Each point is reached from the start by the listed moves, each made 0, 1 or 2 times, or once backwards (-1), plus a little noise. Say if it took an odd or an even number of moves. Then give how often each move was made.
(in the rows, 128 means zero)

Moves:
(1): [171 125 129 128]
(2): [129 157 134 115]
Start: [135 149 109 126]
Points:
[220 171 118 112] => odd (2, 1)
[177 147 111 127] => odd (1, 0)
[217 116 107 138] => odd (2, -1)

Moves:
(1): [148 132 128 124 123 144 124 124 126 120 125]
(2): [118 145 125 129 122 132 120 146 116 119 125]
(3): [121 129 146 122 114 127 121 121 119 140 132]
(4): [136 114 137 151 135 117 135 142 125 142 125]
(5): [139 132 135 127 149 120 117 123 133 133 135]
(6): [119 128 134 131 140 142 131 131 127 137 124]
(7): [133 137 125 128 134 127 149 126 124 129 132]
(8): [131 131 143 107 140 118 122 154 131 122 119]
Start: [127 121 124 125 132 141 129 137 126 147 119]
Points:
[122 131 163  90 127 188 138  90 115 179 128] => even (1, -1, 2, -1, 0, 2, 1, 0)
[113 116 163 183 104 179 161 145  76 201 114] => odd (1, 1, 2, 2, -1, 2, 1, -1)
[173 135 114  94 127 178 142  92 134 128 123] => odd (2, -1, 0, -1, 0, 0, 1, 0)
[ 86 123 133 121 117 189 107  99 119 169 123] => even (0, 0, 1, -1, 0, 2, -1, -1)
[164 133 158 134 197  80  78 249 129 131  97] => odd (0, 2, -1, 2, 2, -1, -1, 2)

Moves:
(1): [152 132 134 126 117 140 127 119 131 144 116 140 127 134 128 107 117]
(2): [131 148 140 121 128 128 125 144 124 121 129 130 144 131 128 141 135]
(3): [128 118 151 125 124 143 132 131 131 131 141 121 127 127 122 123 143]
(4): [124 142 121 138 140 147 124 123 117 122 129 142 154 121 154 124 118]
(5): [137 132 125 121 143 133 121 114 138 137 127 123 131 125 132 140 128]
(6): [133 127 120 126 129 139 123 142 136 127 126 132 115 124 135 119 130]
(7): [121 130 118 124 126 130 141 124 125 136 111 118 126 124 129 121 126]
(8): [132 127 122 135 141 122 134 136 120 136 124 130 129 113 127 136 129]
(9): [125 134 148 140 118 121 126 130 142 131 116 130 120 133 130 132 143]
(10): [113 130 125 121 132 127 111 119 121 141 128 128 124 123 109 124 130]
(11): [116 132 110 133 123 132 135 134 130 142 130 129 126 137 122 139 126]
(12): [124 118 128 113 126 139 137 111 139 121 127 150 137 121 138 128 137]
(13): [121 122 121 124 119 134 118 118 140 113 131 122 147 122 111 139 121]
(14): [121 116 129 129 136 125 126 129 131 126 123 123 135 140 119 134 132]
Start: [137 134 136 119 138 121 128 136 131 124 139 127 123 137 151 128 121]
Points:
[153 129 148 142 111 189 109 140 172 142 147 163  93 155 181  83 124] => even (1, -1, 1, 1, 0, 2, -1, -1, 1, 0, 1, 0, 0, 0)
[195 154 140 132 194 196 148 127 100 183  77 153 148 102 222  63 107] => even (2, 0, 1, 2, 1, 1, 2, 2, 0, 0, -1, 0, -1, 1)
[163  89 154  82 161 122 101  47 177 206  65 127  90 128  97 100 140] => odd (2, -1, 0, -1, 2, 0, 1, 1, 1, 2, -1, 1, 0, 2)
[112 205 151 158 132 106 121 249 143 149 124 119  82 168 163 176 171] => odd (-1, 2, 0, 0, 0, 2, 0, 0, 2, 0, 2, -1, -1, 0)
[185  79 181  89 106 206 137  94 180 147 155 193 110 130 163  62 143] => odd (2, -1, 2, 0, 0, 1, -1, 0, 0, 0, 0, 2, 0, 0)
[156 171 208  89 127 174  96 199 134 129 184 143  98 140 162 106 172] => odd (0, 2, 2, 0, 0, 2, -1, -1, 0, 1, 0, 0, -1, -1)
[212 168 184 107 154 171 122  96 147 136 115 226 174  87 213 118 133] => odd (2, 1, 0, 1, 1, 0, -1, 2, 1, 0, -1, 2, 0, -1)
